Each row is a point. A path goes straight from each point to the next, and from the last back to the first. The post is the endless flat space through its rows: a point in 2 columns, a line in 3, a plane in 4, and so on, so that a path can go around it. Count how often the path circles the post. Going back the other way cancels.

Post (2 x 3):
[[ 0.24 -0.01  0.04]
 [-0.24  0.08  0.31]]
Path (23 x 3):
[[-0.09  0.40  0.42]
 [-0.02  0.13  0.02]
 [-0.43  0.01  0.17]
 [ 0.31 -0.26 -0.06]
 [ 0.39 -0.12  0.25]
 [-0.01 -0.06  0.27]
 [-0.09  0.14  0.84]
 [ 0.10  0.23  0.16]
 [-0.11  0.11 -0.37]
 [-0.20  0.09 -0.17]
 [ 0.16 -0.19 -0.08]
 [-0.71  0.04  0.61]
 [ 0.30  0.09  0.58]
 [ 0.44  0.15  0.12]
 [ 0.27  0.17 -0.18]
 [-0.52  0.38  0.19]
 [-0.55  0.11  0.24]
 [-0.16 -0.06  0.23]
 [ 0.21 -0.07  0.39]
 [ 0.12 -0.01  0.51]
 [ 0.20 -0.14  0.08]
 [ 0.02 -0.10  0.21]
 [ 0.43  0.07  0.54]]
Times around: 3
